Each row is a point. To make a cloud, some directions were put in groups of two or more. Within a group, all points are equally far from the middle, so they leave a hole (a ring in 2 directions, a hollow ball in 3). The other directions are filled evenly. Then the cloud was stretched, turned, moved and blurred a little. How many holes are there, and how many directions does each take, smallest first?

Cloud, 21 rows:
[[ 0.1 -7.2  0.4]
 [ 4.5 -1.3  0.0]
 [-5.7  2.2 -4.5]
 [ 5.0  3.9  1.3]
 [-2.0 -4.7 -2.7]
 [-0.3  6.7  0.5]
 [-5.6  3.0  0.0]
 [-3.8 -7.8 -0.3]
 [ 5.4  1.0  1.4]
 [ 3.2  6.4 -3.3]
 [-6.5  2.0 -3.4]
 [ 5.3  0.5  2.0]
 [-7.1 -4.5  0.7]
 [ 5.2  0.1  1.1]
 [-2.5 -3.4 -3.6]
 [-2.2 -9.1  1.7]
 [-2.3  2.2  3.2]
 [-6.8 -5.3  1.6]
 [-0.6  3.8 -5.4]
 [-7.0 -3.3 -2.2]
 [ 0.7 -1.3 -3.5]]
Holes: 1 (3)

Cloud:
[[-4.4  1.2 -1.6 -3.1]
 [-3.6  5.0  4.9 -2.9]
 [-0.8  6.8 -0.2 -3.3]
 [ 1.9  0.2 -0.3 -6.7]
 [ 4.1  5.1 -2.6 -1.1]
 [-0.3 -1.7  7.0  6.0]
 [ 4.0 -5.3  1.8  6.5]
 [ 2.7 -2.7 -2.7  6.4]
 [ 7.9 -2.1  0.8  4.0]
 [-2.2 -0.3  2.2  7.5]
 [ 4.7 -3.0 -0.9 -4.5]
 [ 8.2 -1.7  0.8  3.1]
 [ 7.0  0.7 -3.2 -3.7]
 [ 0.1  3.3 -2.9  4.2]
 [-3.3  3.6  6.8  1.9]
 [ 1.9  3.1  4.7 -5.2]
 [ 0.4 -5.6  3.1  6.1]
 [ 2.3  2.4  6.0 -3.9]
 [-0.4  5.2  3.3  3.2]
 [ 1.2 -3.5  3.0 -3.9]
 [ 3.8  4.5 -1.6 -5.3]
 [-1.1  0.0  0.0  7.4]
 [ 7.4  1.2  0.0 -3.7]
 [-2.2 -1.8  6.6  5.8]
 [-2.2 -2.5 -0.8  6.3]
 [ 6.3 -1.3 -5.2 -0.1]
 [ 0.1  2.3  7.9  1.3]
 [ 3.7  3.6 -0.2 -6.3]
 [ 3.2  3.5  6.0 -0.2]
 [ 2.6  0.3 -6.2 -1.3]]
Holes: 1 (4)

Cloud, 73 rows:
[[  0.3   1.8  -2.8   4.4   0.4   4.5  -6.3   4.0]
 [ -3.1  -0.3   4.8  -0.3  -4.0  -5.9  -0.2   3.2]
 [  1.2   3.0  -8.2   4.6  -3.4  -2.3  -3.5  -7.5]
 [ -6.3   1.7  -2.4  -4.3  -7.5   1.9  -3.8   3.7]
 [ -4.9  -7.4   3.7   2.0   1.5   0.2  -3.5  12.2]
 [  3.1  -7.1   5.5   1.4   4.0   1.1  -0.3   0.9]
 [  0.2  -3.8   3.8   5.5   4.7   3.7  -0.2   2.5]
 [  0.3  -3.7   1.8  -0.1  -0.9   1.4  -4.2   4.7]
 [ -3.3   3.4  -5.1  -3.9   5.3   1.2   1.8  -0.5]
 [ -5.6  -6.0   2.3  -3.0   0.0  -1.3  -1.7   6.2]
 [ -6.2  -1.5  -3.3  -3.9  -6.1  -0.9  -8.4   3.1]
 [ -2.8   5.7  -6.5  -0.5   1.6   4.4  -2.7  -3.9]
 [ -0.8   1.1   6.5  -1.1   2.4  -5.7  -7.4  -2.8]
 [  3.9  -3.9   2.1  -2.8  -2.4  -1.1  -2.2  -2.8]
 [ -3.1   3.9  -4.9  -7.2  -0.2  -5.6  -6.2  -7.1]
 [ -6.1  -0.9   0.2  -6.9   1.9   1.1   1.4  -3.6]
 [ -3.1   6.5  -0.1   0.6  -2.6  -1.0  -0.2   3.2]
 [ -0.9  -3.4   1.8  -1.0   4.1  -7.1   1.8  -5.4]
 [  3.0   1.0   0.7   0.3   1.9  -4.5  -0.7  -2.3]
 [ -2.5  -3.4   2.7   6.2  -6.1   3.7  -8.5   2.8]
 [  0.7  -3.1   4.5  -1.2   3.0  -4.3  -3.1   4.8]
 [ -4.3   2.2   0.3  -0.4  -7.1   2.1  -3.5   1.2]
 [ -2.4   9.6   0.1  -3.4   4.7  -3.3  -0.6   1.3]
 [  0.4  -6.4   4.5   5.7 -10.5   2.9  -1.3  -0.9]
 [  2.1   3.7  -6.0   0.9   1.2  -1.1   1.1   3.5]
 [  5.5  -1.3   0.5   5.0  -0.4   1.0  -5.5  -0.6]
 [ -1.6 -10.3  -2.0   5.4   0.4   1.8   5.5  -9.4]
 [ -0.4  -5.4  -0.9   2.8  -5.8  -3.6  -0.5 -10.3]
 [  2.4  -2.7  -3.8  -4.0   3.8  -2.2  -0.4   3.7]
 [ -3.4  -4.2   3.7  -3.0   2.4   0.3  -2.7   2.7]
 [ -4.6  -4.2  -6.8   1.0  -1.0  -1.6  -4.4  -0.1]
 [ -6.0  -1.4  -4.9   3.5  -6.6   0.5  -8.3   0.3]
 [  0.1  -4.3   0.4   4.1  -1.5   1.4  -1.2   5.7]
 [  0.2   1.0   4.4   1.6   2.7   1.8   6.7   6.2]
 [  0.2   6.0  -7.6   1.6  -8.7  -1.4  -4.4  -1.1]
 [  3.6   1.0  -6.0   0.8   0.8   1.2  -2.9  -3.7]
 [ -8.2  -1.3  -0.2  -2.5  -5.3  -2.0  -3.4  -2.5]
 [  4.5  -1.5  -8.0  -5.2   0.6  -7.9   1.9  -2.4]
 [  2.7  -1.0  -0.6   5.7  -0.5  -2.5   3.8   1.8]
 [ -1.1   3.4  -7.4  -3.4   1.1  -0.8  -6.2   3.6]
 [ -0.4  -3.6   1.7  -4.1   2.6  -0.8   4.4   5.6]
 [  0.3 -10.1   1.1  -0.5 -10.0   1.0  -0.3  -2.4]
 [ -1.6  -3.9  -2.4  -4.9  -1.9   1.9   2.4  -5.7]
 [  0.4  -0.3  -5.8   4.1  -2.1  -3.6  -7.4   0.2]
 [ -6.5  -3.3   2.9   1.0  -1.0   0.8  -2.5  -7.5]
 [ -3.9   3.0   3.4  -2.5  -1.5  -2.3   0.2  -5.0]
 [ -2.5   4.4   2.6  -4.1  -4.2  -6.5  -0.4   4.9]
 [  3.4   5.0  -9.4  -1.2  -5.7  -1.9   4.5  -1.9]
 [ -1.3   1.5  -1.6  -1.3  -3.2   5.2  -2.2   4.0]
 [ -1.2  -6.0  -3.8   2.8  -6.6   1.5   2.7  -7.7]
 [  2.1   0.9  -5.5   0.7  -3.5  -1.6   8.1 -11.5]
 [  4.8  -7.9  -2.0   6.2   0.2  -0.2  -4.8   2.8]
 [  1.6  -1.9  -5.9   2.0  -1.9  -0.7  -3.7   0.3]
 [  7.7   3.8  -4.9   2.7   1.4  -1.2   0.2   0.7]
 [  3.2   2.8  -7.9  -0.2  -4.1  -2.8   1.4  -5.2]
 [  1.5  -5.0  -8.5   6.0  -6.5  -3.1   5.9  -4.9]
 [ -5.3  -0.1   3.7   4.2   2.0   3.4  -6.2   2.5]
 [ -2.5  -4.7  -9.3   1.5  -0.8  -2.4  -4.3   0.2]
 [ -6.2  -3.6   0.3  -7.2   1.5   0.7   1.2   1.3]
 [ -4.2  -8.3   0.8   0.5  -1.5   0.0   2.0  -2.4]
 [  1.6   4.2  -0.4  -5.6  -3.4  -3.3  -4.0   0.6]
 [  6.2   1.0  -0.3  -2.1  -1.5  -1.9 -10.3   0.9]
 [ -2.7  -1.9   2.4  -0.8   0.8   0.7   2.8   4.3]
 [ -2.9  -2.7   2.0   4.0  -1.4  -0.9   8.1  -2.8]
 [  1.0  -3.1   2.1   2.0   1.4   1.3   2.4  -3.7]
 [ -2.1  -0.2   1.2  -0.9  -6.6  -7.7  -3.1   2.3]
 [  1.4   1.1  -6.3   2.9  -4.9  -5.8   4.4  -5.6]
 [ -5.2   4.7  -6.5  -4.0  -2.2  -4.9  -2.4  -3.6]
 [  1.5  -1.7   0.5   5.5  -3.7   2.2  -0.9  -2.5]
 [  3.1  -1.9 -10.3   1.1  -2.3   1.1   4.0  -3.7]
 [ -2.1   0.9  -0.7   1.9   1.3   0.9   5.8  -5.0]
 [ -4.9  -2.7   5.8  -5.3   5.7   1.0   0.3   1.8]
 [ -0.8  -1.2   2.8  -0.9  -2.1   0.2   4.2  -4.8]]
Holes: 0
